Every row gives one point. A path goes straight from each point to the next, and from the last back to the first. The post is the endless flat space through its rows: a point in 2 columns, a line in 3, a plane in 4, and so on, so that a path can go around it. How many times does the path go around the post? Going back the other way cancels.
In the rows, zero is written as 128.

Post, 2 rows:
[[ 84 150 115]
 [136  87 126]]
Path, 23 rows:
[[127 181 120]
 [111 143  88]
 [109 110  93]
 [113 153 104]
 [159 126 151]
 [ 54 167 157]
 [ 95  57 136]
 [ 88 123  98]
 [ 69 200  61]
 [110 145  92]
 [111  59 102]
 [ 76  80 137]
 [140  83 155]
 [161 131 139]
 [134  88 146]
 [ 83  71 153]
 [161  23 138]
 [141  89 154]
 [100 183 117]
 [166 126  98]
 [185  63 119]
 [168 111 142]
 [210   7 162]]
Times around: 0

Post:
[[137 105 139 153 110 196  67 143]
 [149 183 115 152 143 128 159 176]
 [ 90 115 120  97 153 136 110 119]
 [ 99  99 113  39 101 126  94 133]
 [140 217  71 196 114  77  83 201]
 [105  36 104 149  91 173  85 113]
 [126 141 211  80 162 102 178 154]]
Path (22 x 8):
[[118 135 120 103  99 163  87  98]
 [154 128 132 137 152 146 166 131]
 [110 147 167  66 172 154  50 149]
 [115  86 217  29 114 160 125 161]
 [133  95  85 113 122 158  94 185]
 [127  69  88 128 171  82 161 104]
 [135 178 173 118 149 120  75 103]
 [146 113   7 226  80  83  95 161]
 [136  98 161 214 183 141 112 164]
 [ 87 142 159 125 204  76  63  92]
 [115  86 128  93  77 175  76  76]
 [ 96 163 188  96 134 123  55 169]
 [103  41 152 168  38 146 131 169]
 [ 80  69 165 196 137 154 127  81]
 [151 161 152 207 156  97  90 123]
 [ 94  85  88 184 199 113  68  93]
 [137 127 136  93 201 152 211 192]
 [162 126 127 138 113 163  47 176]
 [159 128 104 130 175 174  71  96]
 [113  75 153 113 111 101  46 120]
 [118  83 118 138  99 102 107 108]
 [133 173 199  93 137 134 144 157]]
Times around: 0

Post, 13 rows:
[[ 91 169 111 140  83 149 120 204 138 179  85  85 177  82]
 [126 146 165  68  67 197  70 150 120 147 113 143 152  58]
 [166 109  79 142  82 111 134 146  97 115 138 177 193 166]
 [136 115  83 112 117 132 137 128 116  93  75 130 114 121]
 [191 150  99 132 124  95 176 151 115 112 104 184  95 190]
 [200  45 120  93 233 100  60 164  84 101 169 173 120 149]
 [164 148 140 144 110 231 133  66 159  98 118 126  69 117]
 [ 90 147  84 156 127 117 148 133 118 124 105 160 135 204]
 [107 132  71 106 138 149 149 110 171 111 124 167 170 158]
 [124 139 148 160 171 127 107 125 123  80  81 160 179 156]
 [102 104 165 167  77 148 156  26 145 118  90 152  98  75]
 [149 149 119 109 161 142  59 122 119 134 104 103 118 133]
 [168 100 113 108 172 118 164 108  71 122 117 138 150 180]]
Path:
[[155  76 174 118 163  99 172 120 140 150 163 137  90 100]
 [134 100 159 133 155 150 113 189 132 135 173  98 247 122]
 [ 98 155 141  94  91 167 166  92 143 125 114 168  95  81]
 [111 111 130 227 105 160 116 139  81 135 148 183 231 158]
 [145  75  92 118 151 147 108  57 157 105  98 164  81 168]
 [165 144 104 161  78 107 133 158 133  91  52 172 103 158]
 [185 142 102  58 109 149 137 112  99 127  83 148  70 129]
 [120 227  96 105 148 244 152 148 131 147 144 102  75 141]
 [126 162 123 130 101 104  54 156 159 112 155 151 149 100]
 [130 101 124 202 115 136 183 105  96  95 144 172 158 148]
 [ 78 224 145 119 155 203 137 146 210 103  93 161 177  68]
 [ 83 165  70 151 114 172 113 125  93 180 125  90 157 156]
 [144 163 108 152  91 150 146 111 118 174  83  87 168 125]
 [246 111 121 109 130 126 144 128  85  99  82 155  98 154]
 [204 101  90  95 186 182 119 110 108  89  97 144  62 154]
 [151  97  93 113  84 109 153  78 101 124  82 136 143 177]
 [ 91  80 160 167 164 115 164 129  99  96 129 138 147 135]
 [ 13 123  86 178 136 102 167 161 170  73  56 156 150  81]
 [ 93 162 153 185 133 109 167  70 105 190 170 112 146 178]
 [122 103 109  86 116 136 159 102 113 148 131 108 161 146]
 [100 189 105 102 187 190 159 125 204 111  53  68  62 135]
 [ 78 116 167  91 121 134  76 129 100 130 139 179 145 125]
 [147 179 134  83  62 146  80 123  88 167 120 100  95 177]
 [225  98  53   7 110 164 181  71 159 142  68 138 142 112]
 [178 148  25 202 156 208 149  42 143  74  98 109 120 149]
 [105 115 119 113 206  91 181 215 112  88  98 183 226  74]]
Times around: 0
